Rows are points. The points of each table are mixes of a few directions, plus a little noise. Count the directions of each table, and those that both share. Where both have some left over, give the other angles between the two spaces (their principal angles), to ten degrees, smallest first.
In the rows, 128 means zero.

First (5 x 2):
[[202 104]
 [129 128]
 [ 48 154]
 [107 135]
 [154 119]]
Second:
[[206 101]
 [ 63 150]
 [130 128]
 [159 116]
 [ 63 149]
 [143 123]]
Directions: first 1, second 1, shared 1

First (7 x 3):
[[139 133 125]
 [217  66 138]
 [ 84 169 120]
 [ 83 187 116]
 [ 78  79 145]
 [174 103 131]
 [120 159 120]]
Second:
[[124  77 142]
 [111 183 114]
 [139  50 149]
 [158 140 123]
 [195 208 101]
 [ 64 128 133]
 [105 110 135]]
Directions: first 2, second 2, shared 2

First:
[[ 88 132 109 152]
 [122 105 124 154]
 [119 132 129 174]
 [178 163 146   7]
 [130 103 124 122]
 [132 134 135 158]]
Second (5 x 4):
[[115 150  78  86]
 [ 91 174 160 134]
 [113  78 139 143]
 [138  74 157 160]
 [181 165 108 118]]
Directions: first 3, second 3, shared 2; angles 60

First (9 x 8):
[[132  81 127 151 130 100 111 107]
 [136 150 118  97 107 146 131 118]
 [125 191 126  91 120 166 149 150]
 [101 112 158 195 188 107 137 179]
 [119  39 144 206 166  69 105 122]
 [113 199 140 113 144 167 158 179]
 [144 109 113 108  99 123 114  91]
 [142 172 110  69  89 161 135 111]
 [139  98 117 123 110 113 112  96]]
Second (7 x 8):
[[148 164 111 105 114 171 124 123]
 [141 125 116  98 131 125 143 133]
 [145 118 115 137 127 140 113 115]
 [150 155 113 135 113 178 104 111]
 [133   7 122 103 175  10 169 140]
 [ 88 152 163 184 119 131 108 129]
 [ 93 176 156 134 115 140 136 144]]
Directions: first 2, second 3, shared 1; angles 50

First (8 x 9):
[[121 146 101 115 124 130 139 112 143]
 [160 139 106 132  88 115 112 137 123]
 [108 138 168 133 186 139 156 102 133]
 [123 150 100 108 136 160 103  90 149]
 [ 94  97 139 131 129  92 188 169 121]
 [ 91 125 152 127 170 117 186 125 134]
 [105   7 174 135 117 158  36 207  86]
 [223 221  85 144  75 112 104  81 135]]
Second (7 x 9):
[[ 89  76 175 150 118 108 121 137 148]
 [ 57  26 226 170 124 100 105 148 149]
 [138 182  76 119  96 106 164  99 158]
 [185 214  32  86 115 144 149 111 118]
 [145 121 140 122 162 160 103 147  92]
 [155 174 132 129 152 128 154 105 123]
 [130 105 118 116 125 149  98 152 111]]
Directions: first 4, second 3, shared 2; angles 60

First (10 x 11):
[[ 97 146 230 102 113  37 108  81 132 185  71]
 [109 167 110 128  70 111 184  96 180 118 110]
 [116 153 117 128  91 117 163 108 160 122 117]
 [151 104  84 141 158 180 116 164 106 103 164]
 [171  81  52 151 188 222 101 195  83  85 193]
 [145 124  54 146 126 187 154 153 136  86 164]
 [109 140 190 112 118  72 117  99 131 163  93]
 [144  82 181 121 199 124  50 155  62 158 134]
 [115 160 100 131  79 124 179 106 172 112 120]
 [124 124 163 120 138 105 108 122 116 147 115]]
Second, 11 rows:
[[142 137 124 147 102 102 124 103 126 109 177]
 [154 129  97 164 170 182 134 161  92 129 172]
 [133 116 116 118  78  87 108  96 149  82 162]
 [123 131 132 122 105 106 128 111 143 120 126]
 [128 107 103 116 143 162 124 153 130 115 117]
 [154 199 109 215 177 196 203 153  84 180 180]
 [109  65 125  63 147 144  83 160 143 111  60]
 [115  96  96  86  96 129 118 128 168  83 100]
 [ 79  90 201  44 125  73  85 117 158 158   7]
 [139 220 120 209 138 161 221 123 112 180 166]
 [132 118 185 123 128  69  80 102 105 142 142]]
Directions: first 2, second 4, shared 2

First, 10 rows:
[[134 133 155 168 121 111 130 146 100 117  59 125]
 [101 108  95 135 142 106  84  93 108 143  54 105]
 [132  63 166 163 137 127 150 124 101 117  91 145]
 [108 124 167 119 152 104  86 196  76  93 128 163]
 [117 142 148 165 141 166 128 119 116 122 180 132]
 [117 145  97 147 138 166 121  96 144 139 190 117]
 [127 206  97  61  89  65  97 120 148 156  17  76]
 [138 125 113 135 136 156 143 136 148 123 204 141]
 [166 125 159   7  91 131 195 126 189 141 194 141]
 [143 107  81 180 137 148 142 128 146 127 159 132]]
Second, 10 rows:
[[148 212 113 104 124 135 119 223 152  99 247 156]
 [110 115 169 182 131 140 131  86  92 132  68 113]
 [152 184 109 111 102 122 142 148 162 132 143 117]
 [143 103 145 174 123 160 172  99 136 133 143 127]
 [121 162 125  97 133 100  90 185 113 111 132 140]
 [ 95 154  74 127 139 140  84  72 136 155 132  94]
 [111  11 148 140 151 119 133  80  97 134  60 138]
 [140 119  76 152 129 110 121 134 142 132  95 119]
 [138 186 135  47 107 105 122 171 150 124 159 133]
 [123  33 188 146 140 147 164  80 101 128 103 144]]
Directions: first 6, second 6, shared 6

First, 8 rows:
[[163 147 143 143 124 127 116 128 134 149 128 125 152 142]
 [140 178 116 117 112 136 126 130 137 134 114 142 129 155]
 [178 167 157 136 115 135 127 100 154 150 138 101 139 155]
 [ 83  61 105 113 141 125 148 129 103 123 131 137  94  90]
 [138 133 110 118 119 133 133 130 118 158 116 147 121 133]
 [183 167 164 157 124 125 103 128 147 144 132 113 173 154]
 [ 82  94 136 124 144 123 139 119 134  75 146 103 106 104]
 [ 59  76  93 116 146 119 132 160  97  91 119 157 111  91]]
Second:
[[120  94 114 127 131 101 102 165 131 115 108 130 101 167]
 [ 81 135 129 166  80 119 173 173 249 143 166  94 165 121]
 [123 103 115 128 126 138 122 131 104 127 111 158 114 139]
 [163 147 139 120 118 119 118 118  83 137 127 109 127  96]
 [115 127 146  99 129 123 148 148 136 108 156 127 125 169]
 [128 129 116 128 174 134 103 113 124 128 104 128 121 140]
 [132 140 121 126 151 163 130 112  92 159 106 132 136 107]
 [147 118 135 114 123 105 111 119 102  99 133 139 109 141]
 [142 158 136 146 117 151 146  72 128 135 143 135 153  69]]
Directions: first 4, second 6, shared 0; angles 30, 60, 70, 80

First (10 x 20):
[[ 81 133 123 139 156 153 153  77 110  90 155 142 119 100 123 151 155  98
   99 134]
 [116  83 144  92 133 104 106 107 159 127 158 161 119 101 174 131 154 129
  100 156]
 [199 115 135 132  91 166 108 188 114 165 102 109 170 130  88  68  70 148
  186 111]
 [186 161 129 148  94 121 115 172 131 148  96  76 161 156 120  98 106 157
  198  98]
 [ 70 114 132 123 160 137 142  57 129  83 176 155 115  84 155 156 179  97
   86 147]
 [ 97 119 120 123 148 133 142 118 117 125 130 155 103 129 116 148 126 113
   87 140]
 [ 41 140 120 142 177 146 167  36 111  63 176 150 102  89 139 180 188  82
   71 140]
 [164 106 127 108 110 111 108 188 137 176  94 139 121 160 116 110  84 150
  128 133]
 [204 173 137 156  81 117 107 161 142 136 106  50 185 145 140  86 123 166
  235  88]
 [123 134 111 117 131  92 131 175 130 167  86 144  85 187 111 151  95 140
   91 133]]
Second:
[[138 225 134 157 107   7 113  95 194  96 125  30 139 177 240 167 220 174
  203  93]
 [125 132 132 150 133 191 144  88  99  90 159 118 160  76 107 109 141 105
  151 116]
 [131  50 114  64 134 104 110 225 130 222  73 220  58 183  83 132  37 139
   30 171]
 [126  82 122 112 137 174 134 148 102 147 125 175 117 113  82 111  83 110
   92 146]
 [124 129 130 138 131 158 135 110 115 111 144 123 144 105 118 121 132 116
  139 125]
 [127 141 130 137 127 124 129 114 132 117 134 112 135 121 139 129 142 132
  144 121]
 [128 123 125 123 128 130 128 134 127 133 124 134 125 131 124 128 123 131
  122 130]
 [124 143 132 150 130 171 143  88 110  87 155 111 161  86 121 114 149 109
  155 115]
 [131 129 125 116 124  91 119 147 146 147 113 130 113 155 143 140 127 143
  118 131]]
Directions: first 4, second 2, shared 2

First, 10 rows:
[[152 147 174 110 144  67  90 202 164  83 177 174 170  63  51 111 115 148
  156 105  99 166 147  39]
 [130 129 133 127 130 120 125 137 131 123 134 132 133 122 119 127 126 128
  131 127 125 132 131 118]
 [120 123 117 131 124 141 136 111 121 138 116 119 120 144 146 133 130 123
  124 133 133 120 123 148]
 [112 116  98 139 118 166 150  80 105 154  96 101 102 168 176 137 138 116
  110 142 147 106 115 182]
 [102 105  74 149 111 197 172  43  87 176  70  75  79 203 214 146 144 104
   97 155 162  84 106 230]
 [106 108  85 143 114 179 160  64  96 165  84  90  91 183 193 143 140 110
  106 149 154  95 111 206]
 [132 131 140 123 132 112 118 149 136 116 140 137 139 112 107 126 124 132
  135 123 120 137 133 107]
 [114 117 102 140 120 161 149  87 108 151 100 103 105 165 170 135 134 117
  111 141 146 108 117 174]
 [155 154 184 109 144  57  85 214 168  78 186 180 175  54  41 108 113 152
  159 100  94 172 150  27]
 [150 146 170 113 140  76  98 192 157  92 173 166 166  71  62 113 116 145
  151 106 103 163 144  51]]
Second (10 x 24):
[[139 137 149 121 134 101 111 161 143 109 150 148 147 100  95 121 122 137
  140 118 115 145 136  89]
 [114 116 100 138 119 164 150  84 106 154  98 101 103 167 173 138 136 116
  112 142 146 105 117 180]
 [128 128 128 128 128 128 128 128 128 128 128 128 128 128 128 128 128 128
  128 128 128 128 128 128]
 [138 137 146 121 134 104 113 158 142 111 148 146 145 102  98 122 123 136
  139 119 116 143 135  93]
 [106 108  85 144 115 184 161  60  96 167  82  87  90 187 196 143 140 110
  104 149 155  94 111 208]
 [155 152 182 108 145  59  86 213 168  79 185 180 176  54  43 109 113 151
  158 102  94 171 149  28]
 [120 121 112 134 123 149 141 102 116 143 111 113 113 150 154 134 133 121
  119 137 138 115 121 158]
 [ 95  99  63 152 108 211 179  26  79 187  59  66  70 218 232 151 147 100
   91 160 168  76 103 249]
 [133 132 137 124 131 116 121 143 135 119 138 136 136 115 113 125 125 132
  133 124 122 135 132 111]
 [153 150 178 110 143  64  89 207 165  83 181 176 172  59  48 110 114 149
  156 103  97 168 147  36]]
Directions: first 1, second 1, shared 1

First:
[[135 125 123 114 109 140 129 143 143  80 140 132 148 131 159 140 105 137
  135 124 145 131 119 111 132 141 135 117 164 173 135 128]
 [115 183 152 142 101 123 143 133 162 150  89  97  87  74 114 132 126 103
  133 114 100 132 111 168 148 150 100 132 138 167 173  59]
 [ 91 123 181 211 151 145  86 107 149  99  88 100 111   7 203  69 155 133
  149 167 115  93 149  93 142 115  60 183  80 103 105  71]
 [118 197 151 131 101 113 159 130 167 146  70  94  99  76 100 133 137 104
  153 105 159 125  78 158 154 176 125 138 140 164 103  55]
 [126  84 112  95 150 116 121 100 104 121 165 157 154 182 110 126 111 135
  113 144 128 139 114 122 116 101 157 119 125 130 117 182]
 [148 107  96  91 124 127 135 140 103 139 171 152 140 203 104 155 108 132
  104 120 105 149 145 138 113 111 155  95 149 128 171 180]
 [146 135 115 130 138 179 139  86 130 130 118 156 146 130 109 123 143 116
  146  91 164 136 140 140 142 115 131 148 112  85  72 160]
 [136 109 116 129 144 116 125 143  98 153 143 132 129 159 118 130 145 138
  118 135 125 122 150 118 110 119 139 121 110  83 120 155]
 [114  81 130 126 154 111 103 116 109 102 153 138 151 142 149 107 122 148
  122 167 132 119 122  94 116 110 137 133 112 123 104 156]
 [145 165 120 111  89 101 154 200 135 134 119  99 114 143 127 167 129 135
  132 112 148 124 116 126 123 178 148  95 171 161 150  93]
 [132  98 115 126 147 139 115 113 100 152 155 148 130 162 113 125 127 128
  106 133  89 137 163 136 113  90 125 124 108  91 158 170]]
Second (11 x 32):
[[146 150  95 122 125 120 145 188 103 146 137 120 131 170 144 159 133 116
  156 124 171 126 136 103 127 143 147  99 139 102 139 135]
 [155 122 141 117  84 101 140 190 137 126 123 105 110 131 109 149 151 187
   72 109  97 105 155 132  88 179 145 110 165 146 121 106]
 [156  80 137 143 109 125 108 195 124  74 145 117 148 124 181 129 152 210
   88 140 120  91 183  69  83 158 134 121 152 121  95 138]
 [121 113 124 168 148 137 101 163 109  96 140 117 143 111 216 118 129 125
  166 165 154 111 151  65 134 113 106 128 114 103 144 127]
 [115 143 126 118 140 136 137  82 132 149 122 143 123 131  97 122 114  91
  143 122 130 148 101 158 148 110 127 137 115 132 134 131]
 [103  79 178 148 136 147  92  50 163  75 123 144 132  60 138  75 123 160
   83 146  69 119 132 136 123 100  95 174 110 160 100 125]
 [100 130 116 141 171 155 114  68 118 125 133 150 146 121 154 107 104  69
  184 149 160 147 105 119 168  78 110 146  93 109 136 149]
 [123 137 120 113 138 137 139  91 129 143 127 145 131 143  98 128 120 102
  137 117 139 145 107 151 139 114 136 132 121 128 120 143]
 [137 132 117  78 130 138 157  59 136 153 127 163 135 168  35 133 120 114
  110  88 131 159  95 188 136 121 162 133 131 137  90 165]
 [142 143 127 134 103 103 137 203 122 140 122  96 109 131 142 151 144 148
  118 126 123 110 147 114 108 164 133 105 149 128 152  97]
 [110 176 130 126 125 113 146 118 134 178 105 113  96 120  98 136 118  79
  149 123 117 146  97 167 153 127 119 123 120 142 174  92]]
Directions: first 6, second 4, shared 3; angles 80

First, 10 rows:
[[132 118 126 126 132 128 128 133 131 126 125 129 126 124 127 127 129 130
  125 131 127 128 132 127 133 119 125 123 130 130 133 136]
 [105 193 137 145 104 123 126  92 100 146 147 127 143 157 141 134 123 115
  149 101 135 128 103 142  96 195 148 162 109 112  95  77]
 [170   9 111  97 173 138 132 194 180  95  93 128 101  76 105 118 137 151
   93 176 117 129 173 102 186   7  93  66 164 156 188 221]
 [109 181 135 142 107 124 127  98 105 143 144 127 141 151 139 133 124 118
  145 107 133 127 108 139 103 182 143 156 112 115 100  86]
 [125 138 129 131 124 126 128 121 123 131 130 128 131 133 130 129 128 126
  131 125 129 127 124 131 123 139 131 133 125 125 123 119]
 [111 174 135 140 110 124 128 102 108 141 142 127 138 148 138 133 124 119
  142 110 133 127 110 137 105 175 141 153 115 116 104  91]
 [140  96 123 120 139 130 130 146 142 119 118 128 121 114 121 126 131 135
  120 140 125 128 140 121 144  96 119 111 137 135 144 153]
 [141  89 122 118 142 130 130 150 145 118 117 129 119 112 121 125 131 136
  117 143 123 129 143 120 147  89 117 108 139 137 147 158]
 [122 145 131 132 122 126 128 118 120 132 133 128 132 134 130 129 126 124
  133 122 129 128 121 132 120 145 133 137 122 124 119 114]
 [126 132 129 128 126 127 128 126 127 129 129 128 130 129 129 128 127 128
  130 127 128 128 126 129 126 132 129 130 127 127 125 124]]
Second (8 x 32):
[[129 138 128 125 124 127 131 122 118 135 130 126 128 136 133 128 122 130
  127 126 131 131 124 132 122 133 133 134 127 120 126 123]
 [136 209 131 100  97 115 151  78  50 179 141 106 133 187 170 126  86 139
  122 120 150 152 101 159  76 168 167 171 119  72 112  89]
 [122  75 126 146 148 135 114 161 178  95 120 141 126  90 100 129 155 121
  132 134 114 113 145 109 162 102 103 100 133 165 138 154]
 [126 109 126 135 135 131 122 140 146 117 126 133 127 114 117 129 137 126
  130 130 122 122 134 122 141 118 119 118 131 142 132 137]
 [128 126 128 128 129 127 127 129 128 127 128 128 127 128 128 128 129 128
  128 128 128 127 128 128 130 127 127 128 128 128 128 129]
 [122  63 126 151 154 138 111 168 190  87 118 146 125  80  93 131 161 118
  133 135 110 109 149 103 170  96  97  93 135 174 141 160]
 [126 118 127 132 132 129 125 135 139 120 127 132 127 120 122 129 133 127
  129 128 124 124 132 123 135 123 122 122 130 136 129 134]
 [134 186 130 109 104 120 144  91  73 164 138 113 131 170 159 126  99 137
  124 122 143 145 109 149  91 157 155 157 122  88 117  99]]
Directions: first 1, second 1, shared 0; angles 40
